Each row is a point. Before rounding, the points of a table are all equally far from one centre. They may lie mostly on one side of it. Write the centre, to within rounding.

Points (8 x 2):
[[ 30 -10]
 [ 35 -21]
 [  8 -63]
 [ 28 -50]
 [ 35 -38]
 [ 31 -12]
 [ 30 -49]
 [ 34 -40]]
Centre: [  1 -29]

Points (14 x 8):
[[ 17  -6  -3  66  -2  45 -37 -81]
 [ 45 -22 -50  47 -43   4  -5 -36]
 [-18  21 -37   7  23 -42  -8 -34]
 [ -3  -4 -42  35 -17  -3 -23 -85]
 [-25 -27 -17  37  53  13  23 -53]
 [ -9 -46   2  75  15  33 -33 -11]
 [-28 -39 -56  19 -14  22  15 -16]
 [ -7  -3   0  -2 -59 -18  17 -73]
 [-21 -31 -54  31 -15   6  -5 -61]
 [-24 -42 -44  40 -13  41 -33 -46]
 [-18 -34 -22  42 -34  17 -21 -79]
 [  6 -25 -36  48  17   7  36 -64]
 [-43  -9 -45  28 -22  19  -3 -31]
 [-35 -26 -33   3 -33   1 -64 -16]]
Centre: [ 24 -16  11  -7   4  18 -15 -27]

Points (24 x 18):
[[ 35 -23  27  22 -52 -28  -9  20  16  13  17  21 -21  20  39 -49  47  11]
 [ 17 -13  33 -28  11   3  24  79  53  49  48 -24  43  13  46 -56   5  -6]
 [ 33  18  38 -23 -20  -6  -6  41   7  12  20 -32  62  -2  72 -68  21  13]
 [ 39 -25   2 -15 -44  10 -46  19 -26  -3  39 -16  68 -24  39 -32  50  -6]
 [ 76   3  21 -47 -45  19 -35  40  44 -14  13 -17 -27 -10   6 -81   2 -32]
 [ 60  -9 -20  -9  -2 -25   4  81  30 -48  21 -39  38  14  22 -63 -17 -22]
 [ 24 -30 -16 -44 -47 -15   5  -8  46   1   1   2  41  24  22 -81  46 -26]
 [ 32 -18  38 -31 -55   1 -41 -34  47  16  49  18  44 -33  33   3  15  -2]
 [ 22   1  37 -55 -49 -29  -1  55 -29  25  40  -6  29   3  40 -52 -15   7]
 [ 63 -54  28 -43 -17  -3 -15  10  32  27  34 -18  38 -38  22 -74  37  28]
 [ 65  -4  23 -51 -40 -22 -10  45  52  24  21 -19  18 -27  61 -77   3 -36]
 [ 59  16  -9 -25 -59 -39  16  22  37   6  75 -15  48 -25 -44 -42  25 -49]
 [ 45  -4  -5 -14 -13 -44   4  31  43  31  61   8  24 -59  48 -34  41  -8]
 [ 35 -26 -21   6  -6  11   7  60   6  40  34 -16 -15 -41  32 -68  58 -40]
 [ 37  -7  43 -29 -47 -17 -50  30  53 -10  24 -24  41  -5  14 -72  44  18]
 [ 55 -44  15 -48   2   9   8  29 -17  31 -11   3  48 -43  24 -41  30 -53]
 [ 32  -2  15  -1  -2   9 -16  16 -11  10  83  44  20 -17  10 -66  40 -26]
 [ 29  20  -7  -9 -16 -47 -16   8 -52   5  20   6 -11 -14  14 -24  44  -3]
 [ 52  24   3 -10 -27 -27  -2  60  65  17  53  18  22   0  38 -78   7 -18]
 [ 43 -20 -20 -30 -50  13  -8 -44  30  -5  12  42  40  -4   8 -29  23 -55]
 [ 81  -8  22 -38 -28  11  17  25  -3  39   7   3  13  -6  42 -82  16 -56]
 [ 46 -34  28 -59   0 -44 -32  27 -24  26  -2   8  32  12   7 -45  30 -35]
 [ 38 -26  25 -23 -47 -17 -16  25  14   1  39  14  19  -8  30 -54  60  28]
 [  6  12  19  17   4  31 -22  37  33  23  50  -5  49 -50  40 -92  11 -58]]
Centre: [ 22 -12   6   2 -15  -2  -8   9  22  19  24 -32  17  -8  -4 -30 -14 -23]

Points (28 x 24):
[[ -2  31   0   2  35  53  22  -4  64 -24  34 -21  29 -42  78  -9 -49  15
  -41  39  27  16  29  29]
 [-17  11 -15   0  26  40  13  12  57 -30  37 -33  26 -54  56 -18 -34 -20
  -77  43  45 -34   3 -17]
 [-23  30 -14 -37 -30   1  26  41  86 -38  37  -9  26 -36  69 -20  -4   0
  -71  33  -7   9  -4  -7]
 [ -7  -7 -16 -27   1  10  25  -1  78 -46  23 -38  31 -55  53  -5 -48  -4
  -62  39  32   8 -23  37]
 [-19  19  -2 -31  34  27  43  16  56 -56  39  -9  -8 -42  63 -23  31 -23
  -41  25  21 -46  -3  34]
 [ 10  17   2 -71   6  10  18  13  48 -20  50 -41  14 -53  31 -46 -36 -18
  -66  36  57 -21  12  37]
 [ -8  14 -36 -32  38  35  27   2  55 -37  43 -50  18 -13  75  -4 -21 -28
  -47  21  21 -51 -25  -3]
 [-40  16 -26 -51  33  31  22  18  67  -3  25 -21  28 -46  65  -8 -18  -1
  -60  10   9 -33  46   2]
 [  2  40  30 -29  31  31  24  14  55 -35  18 -23  64 -46  43  28 -31 -13
  -78   4  69 -12  22  10]
 [  5  33 -15  -4  18  24  17  45  45 -32  57 -34  11 -26  44 -23 -23   6
  -90   6  29 -39 -10  35]
 [ -4 -14 -34 -16  18  46  37  13  68  -7  48 -35  14 -25  76 -16 -11  10
  -62  19  48  -7  -3  45]
 [ -4 -13   9 -58  20  24  32  -2  57   6  32  -6  37 -12  67  18 -53 -17
  -42  15  58  -2  32  57]
 [-13  13 -22 -34  43   9  29   9  46 -29  50 -35 -11 -40  41 -17 -47   1
  -18  41  49 -21  15  22]
 [ -6  14   5 -48 -11  21  39  -5  78 -36  26 -28  10 -47  42  -1  -3  37
  -70   7  30 -23   7  15]
 [-42  29 -44 -37   1  27  54  12  45 -25  59 -15  43 -23  58 -29 -34  18
  -37  36  41 -22  10  33]
 [-31 -10  12 -29  17  36  39   3  45  12  32 -25  23 -44  57  17 -24 -11
  -50  50  39 -23  17   0]
 [  4  -3 -31 -31  35  30  53 -14  68  -1  47 -34   3 -57  47  -6 -17   7
  -43  16  21 -21  39  19]
 [-10  -1 -30 -40  26   6  32  17  67 -12  48 -44   7 -44  39 -25   8  -5
  -63  25  44 -32 -12  15]
 [-22  -5 -19 -14  32  -6  37  23  27 -51  29 -28  -7 -51  48 -54 -13  14
  -36  34  21 -11  18  16]
 [-15  26  16 -61  32  19  17  31  35 -53  19 -23  42 -64  75 -12  -8  -9
  -50  28  37 -33  25  48]
 [ 12   6   8 -35  21  36  21  -8  54 -10  88 -25  51 -28  56 -35  -5   0
  -60  33  24 -29  17  15]
 [-15  -8  -6 -27  -1  43  40  -8  64 -12   4 -23  11 -73  57 -37 -36 -22
  -72  28   3 -48   8   7]
 [ -4 -10 -17 -39  48  34  25  18  62 -21  52 -53  27 -27  60 -24 -28 -19
  -44  39  33  -2   5  37]
 [-19   2   4 -39  31   3  18   5  49 -13  -4 -25  35 -23  75 -18 -33  14
  -73  26  40 -27  18  -9]
 [-37  38  -4  -1   0  19  37 -13  52 -27  42  -9 -19 -29  86  -9  -7  -3
  -39  29  16 -30  19  29]
 [  0   3  13 -47  24  27  35 -31  51 -45  46  -6  24 -63  42   8 -26   6
  -46  41  34 -31  11  29]
 [ -5  -6  15 -15  29  33  30   7  73  -3  17   7  15 -68  81 -16 -25  -1
  -61  16  -1 -45 -11   5]
 [ 18   9 -23 -49  19  36  69   2  65 -47  50  -8  28 -36  55   5 -52  -5
  -64  25  31 -26  34  24]]
Centre: [ 21  20 -18 -23 -14  30  18  14  24 -20  14   7  34 -33  43 -19 -13 -34
 -17 -16  27   2   4   7]

Points (28 x 24):
[[  9  41 -14 -48  16 -42  -5  28 -19  -7   5 -39  23   2   0 -20   1 -72
   36 -12  -2 -29   5  79]
 [ 42  12   7  28  21 -27 -39  -9 -15 -10  13 -34  28  45  24 -37 -17 -67
   27 -39  -3 -12 -11  43]
 [ 18  -8   9  -7  15 -61  17 -48 -22  11   5 -35 -34  18 -22   9 -10 -73
  -10   8   8 -27 -13  44]
 [ 26  49  21  -2  15 -37   8 -41 -16 -20  -7   1  -2  14  19 -28   8 -87
   19  -9  -1 -19 -22  21]
 [ 51  47  37 -20   5 -30  14 -14 -15  27  -7 -39  42   4  -3 -13 -12 -61
   56 -13 -10  18 -23  24]
 [ 33  56  -8 -50   2 -12  15  -4  -7  24 -44 -65  10  10  -8  16 -24 -88
   17 -11  12  -2  -1  43]
 [ 47 -13   3  -1  36 -15  11 -38  -4 -28 -69  -7   4  13   2   7  28 -80
   37   4 -14 -13  18  21]
 [ 52   6  -4   3  -5 -45 -12 -30  10  12  10   3  32  30   0  12 -36 -69
   26  -5  23  14 -37  36]
 [ 42  24 -32 -19  10 -36 -16  14   2  -7 -15 -41   3  45  -1   8  -7 -88
   39   2  29 -10   9  74]
 [ 30  -8  18 -25  -3 -32   6   7 -13  -8 -51 -48 -11  56  56  41  -8 -76
   55 -16 -34 -39  -5  31]
 [  5  19 -19 -42  57 -30 -26   0  16  24  31 -39 -26  43  -7 -16  22 -50
   32 -14  63   9 -19  29]
 [ 31  24 -41 -25  25 -11 -19 -13  24  14  22 -17  20   2  27 -20  -8 -67
    3 -16  27  -6  -3  53]
 [ 45   9   2  -6  40  -2 -29 -14 -15  19  13 -17  31  40  19 -44  -1 -82
  -22 -33 -16 -15  -4  32]
 [  7  -4  -6  20   3 -30  29 -32   0  11 -11 -43   4  32   1  31 -12 -85
   23  14  22 -14 -21  65]
 [ 61  10  14 -29  34 -30 -11 -19 -11  12 -26 -59  -3  75  30 -37   5 -75
   48 -25  21 -30 -68  12]
 [ 32  38  -8 -12  11 -36  30   0 -18   7  17 -21  51   1  31  16 -13 -84
   20   4  -1  14   3  33]
 [ 43  34 -10 -26  19 -57  16  -2  13 -26  -7 -50  28  16  28  -5  -2 -95
   17 -16  11   5 -34  48]
 [ 42   7  50   0 -32 -52 -15  27   5  29 -47 -29  16   3 -21   0 -20 -33
   13 -28  26   9   8  43]
 [  3  21  43 -15  47 -32   6  11  17  36 -19 -12  -5  28  18  -5 -44 -65
   22 -46  19 -38 -38  52]
 [ 59  13  17 -31  17 -64 -43 -38 -24  28 -17 -25  12  39   3 -13  23 -73
   -4 -14   5  -8   5  36]
 [ 50   1   3 -36  14 -22 -16  24 -39  10 -24 -46  17   0  59   9 -16 -83
   11  -6  12 -32 -15  57]
 [ 47  15   3 -11 -14 -41 -18  20 -16 -19 -19 -23  -6  66  19 -58  13 -54
   27 -39  18   2 -16  71]
 [ 38  29  16 -23  34 -56 -17  -3 -18  14 -24 -35 -12  25  -4 -15 -39 -42
   33  27  16 -14  -9  70]
 [ 39  40  19 -18   8 -41  19  20  17  40  21 -41 -23  29  15 -25   0 -49
   42  10  32  -5  -3  51]
 [ 18  37  14 -24  57 -45  13 -66  14   4  -6 -35  32  36  11 -18   6 -37
   47 -53  19 -11  28  15]
 [ 37   0 -38 -71   7 -85   9   4 -12   8 -16 -46   1  11  -3 -28 -41 -78
   14 -14   6 -17 -34  27]
 [ 33  34 -15  13  41 -15 -20  29 -31 -24 -23 -34  -3  20  -8  33  29 -52
   53 -25  23 -11 -26  61]
 [ 18  24  27  35  10 -56 -31   6   6   4 -10 -32   8  11  29 -16 -36 -36
   31   7  16 -33   0  40]]
Centre: [ 14  -9   0 -33  13 -19  15  13 -12  -2 -21 -28  19  44  -2  -1   5 -22
  13 -18  18 -24 -11  -4]
